Rows are points. Each copy is the shape, with its points in the same order, turned, moved and blurred by noise. Say if it was mirrored as well.

Shape:
[-.35 -.15 -.10]
[-.23 -.18 .49]
[.53 .16 .06]
[.20 .02 .01]
[-.76 .10 .03]
[-.60 -.63 -.07]
[.06 .21 .05]
[.08 -.77 -.43]
[.26 -.12 .02]
Copy 1:
[-.30 .14 .03]
[-.14 -.14 .60]
[.47 -.43 -.07]
[.21 -.22 -.03]
[-.23 .56 .34]
[-.80 .10 .15]
[.28 -.04 .09]
[-.64 -.45 -.40]
[.11 -.38 -.04]
Copy 1 is: only turned
Copy 2, 9 rows:
[.02 -.17 .29]
[-.24 .43 .42]
[-.12 .32 -.52]
[-.11 .16 -.14]
[.42 -.04 .62]
[-.26 -.33 .68]
[.13 .19 -.12]
[-.70 -.56 .00]
[-.28 .12 -.18]
Copy 2 is: mirrored
Copy 3, 9 rows:
[.33 -.14 .08]
[.11 .39 -.05]
[-.44 -.27 -.45]
[-.14 -.19 -.21]
[.78 .03 -.05]
[.43 .04 .60]
[.02 -.18 -.38]
[-.17 -.41 .67]
[-.22 -.21 -.11]
Copy 3 is: mirrored

Shape, 9 rows:
[-.14 -.20 .37 -.16 -.29 -.33]
[.17 .27 -.12 -.05 .21 .31]
[.14 .00 .21 .02 .24 .73]
[-.35 -.01 .16 -.58 -.23 -.03]
[.30 -.66 -.62 .42 .14 .32]
[.68 -.78 -.68 .21 .31 -.20]
[-.01 -.11 .00 .39 .42 .25]
[.18 .05 -.08 .44 -.15 .29]
[-.63 .07 .16 -.26 -.26 -.32]
Copy 1 (9 x 6):
[.14 -.07 -.19 -.48 -.14 -.48]
[-.09 .05 .27 .32 .09 -.04]
[-.31 .22 .46 -.15 .22 .27]
[.56 .27 -.20 -.23 .04 -.30]
[-.48 -.29 -.24 .07 -.41 .66]
[-.85 -.14 -.64 .34 -.63 .35]
[-.30 .00 .44 .02 -.36 .11]
[-.22 -.51 .23 -.08 .04 .15]
[.68 -.07 -.05 -.25 -.24 -.41]
Copy 1 is: only turned
Copy 2 (9 x 6):
[.03 -.33 .68 -.16 -.29 .27]
[-.11 .26 -.01 -.06 .33 -.11]
[-.04 -.04 -.05 -.46 .64 -.11]
[-.28 -.18 .66 .13 .25 .06]
[.60 -.32 -.56 .11 .34 .28]
[.63 -.23 -.60 .28 .12 .87]
[.49 .09 -.08 -.10 .28 -.18]
[.12 -.11 -.20 -.22 .00 -.17]
[-.11 -.34 .81 .22 -.13 -.08]
Copy 2 is: mirrored

Shape:
[.06 -.10 -.11 .01 -.09 .27 .08 .45]
[-.09 -.07 .13 .13 .27 .23 -.30 .62]
[.10 -.09 -.19 .12 .21 -.14 .05 -.09]
[.31 .17 -.18 -.33 .01 -.43 -.27 .31]
[-.09 -.23 -.14 -.34 .08 -.15 -.25 -.10]
[.30 .11 -.07 -.14 -.17 .29 -.15 -.16]
[-.03 .08 -.04 .19 -.01 .09 .06 .05]
[.34 -.07 -.19 .15 -.21 -.19 .94 -.18]
[.28 -.06 -.02 .22 -.22 .17 -.22 .00]
[.13 -.23 .09 .20 .31 .29 -.27 -.06]
[.06 .86 -.03 .20 .13 -.04 .24 .19]
[-.08 .00 -.12 -.16 .27 .22 .09 .01]
[.37 .07 .41 .05 .02 -.28 -.28 .13]
[-.04 -.04 -.18 -.16 -.23 -.13 .27 .10]
Copy 1:
[-.33 .11 .30 .22 -.03 .13 .23 .08]
[-.10 .46 .54 .16 -.08 -.24 .09 -.01]
[.22 .02 -.05 .12 .10 .20 .04 -.15]
[.32 .09 -.07 .08 -.47 .02 .25 .35]
[.11 .03 -.16 .14 -.08 .01 -.33 .23]
[-.17 -.18 .08 -.36 -.02 .20 .03 .14]
[-.05 -.09 .13 .07 .18 .00 .21 -.10]
[-.09 -.65 -.17 .44 .04 .68 .44 -.38]
[-.25 .07 -.03 -.27 -.04 .06 .19 -.13]
[-.02 .25 .25 -.21 .13 .06 -.21 -.28]
[.37 -.40 .49 -.01 .14 -.06 .74 .08]
[.07 -.11 .30 .15 .17 .17 -.12 .14]
[.17 -.02 .06 -.19 -.50 -.21 .15 -.27]
[-.12 -.26 -.10 .36 -.01 .16 .16 .16]
Copy 1 is: only turned
Copy 2:
[-.01 .44 .24 -.03 .03 -.15 .21 -.49]
[.17 .67 .13 -.14 -.09 -.27 -.23 -.29]
[.28 .04 -.14 -.06 -.08 .19 .19 -.21]
[.13 .00 .36 -.41 .29 .36 -.23 -.33]
[.14 -.12 .17 .17 -.12 .28 -.22 -.41]
[-.18 .30 .27 .13 -.07 .45 .21 -.13]
[-.01 .18 .00 -.01 -.05 -.04 .22 -.11]
[-.01 -.18 -.24 .04 .48 .04 .92 -.30]
[.12 .31 .36 .09 -.07 .18 .30 .03]
[.31 .52 -.05 .23 -.26 .18 .05 -.13]
[-.45 .22 -.25 -.63 .14 .01 .15 .12]
[-.07 .26 -.19 .04 -.14 .11 .05 -.48]
[.24 .27 .19 -.03 .39 .24 -.17 .19]
[-.12 -.18 .17 .02 .18 -.05 .23 -.40]
Copy 2 is: mirrored

Shape (14 x 11):
[.20 .29 .43 .11 -.01 -.51 -.13 .08 .31 -.13 -.21]
[.54 -.11 .35 .46 -.41 .16 .07 .59 -.12 -.14 -.21]
[-.70 -.07 -.01 -.41 .06 .55 -.10 -.25 -.12 -.06 .13]
[-.47 -.20 -.11 -.18 .04 -.12 .00 -.20 -.39 .18 .20]
[.28 .41 .43 .01 .01 -.21 -.03 .12 .37 -.01 -.48]
[.14 -.21 .71 .33 -.27 .35 .08 .27 -.05 .53 -.29]
[.10 .79 .17 .16 .00 -.22 .37 .39 .21 .00 -.23]
[-.45 -.16 -.30 -.46 .14 .29 -.38 .09 -.30 .19 -.31]
[.45 -.54 .53 -.02 -.05 .20 .34 .84 .03 .43 .02]
[-.56 -.23 -.08 -.84 -.14 .35 -.09 -.44 -.09 -.22 .08]
[.77 .38 .11 -.02 -.20 .07 -.01 -.30 .32 .27 -.08]
[.06 .38 -.02 .24 -.41 -.35 -.02 .22 .74 .12 -.21]
[.26 .53 .18 .33 .23 -.11 -.28 .13 .59 -.08 .08]
[-.37 -.30 -.28 -.20 .30 .30 .15 -.53 .10 -.14 -.30]
Copy 1:
[.24 -.17 -.73 .27 -.33 -.11 -.15 .10 .18 .02 -.14]
[.17 -.32 -.26 -.25 -.17 -.09 -.94 -.22 .01 .36 -.05]
[.02 .57 .34 .32 .24 .25 .28 .04 .04 .27 .51]
[.17 .43 .45 .41 -.29 .14 .01 .13 -.23 .06 .15]
[.03 -.30 -.73 -.03 -.18 -.35 -.01 .08 .07 .11 -.04]
[.09 .12 -.25 .02 .15 -.54 -.57 -.21 -.41 .63 -.14]
[.30 -.46 -.75 -.23 -.18 .09 .06 -.04 -.37 -.11 .05]
[-.32 .32 .36 .41 .09 -.11 -.15 .30 -.21 -.07 .51]
[-.53 -.19 -.13 -.02 -.30 -.11 -.64 -.49 -.46 .76 -.28]
[-.12 .57 .45 .28 -.20 .15 .33 .05 .40 .26 .70]
[-.04 .02 -.33 -.57 -.26 -.39 .01 .06 .24 -.03 -.38]
[.15 .04 -.89 -.11 -.19 -.10 -.19 -.27 .11 -.51 .15]
[-.01 -.07 -.72 .02 .17 .13 -.02 .07 .30 -.25 -.37]
[-.08 .16 .53 .35 .06 -.35 .47 -.20 .23 -.15 .30]
Copy 1 is: mirrored
Copy 2:
[.65 -.29 -.14 .30 -.27 -.27 .06 -.07 -.09 .26 .28]
[.47 .15 -.46 .27 .33 .51 -.33 -.17 -.07 .13 .04]
[-.30 -.10 .86 -.08 .05 -.09 -.30 -.12 -.12 -.50 .27]
[-.31 -.33 .27 -.41 -.03 -.11 .06 -.04 .07 -.34 .28]
[.55 -.19 .00 .52 .10 -.34 .08 -.07 -.23 .27 .13]
[.34 -.26 .08 .42 .69 .55 .09 .14 .04 .03 .15]
[.41 -.31 -.09 .29 -.12 -.13 .12 -.25 -.54 .29 -.40]
[-.21 .34 .57 -.22 .31 -.40 .17 -.11 .06 -.46 .22]
[.04 .06 -.28 .53 .44 .83 .39 -.09 -.35 -.08 .43]
[-.33 -.01 .75 -.21 .07 -.39 -.42 .04 -.35 -.67 .71]
[-.11 -.12 -.21 .65 .13 -.35 -.30 .34 -.17 .54 .16]
[.55 -.17 -.21 .40 -.38 -.28 .05 .46 -.28 -.05 -.15]
[.39 -.08 .09 .67 -.54 -.20 -.06 -.04 .08 .41 -.08]
[-.33 -.23 .32 .27 .12 -.55 -.27 -.28 .08 -.69 .23]
Copy 2 is: mirrored
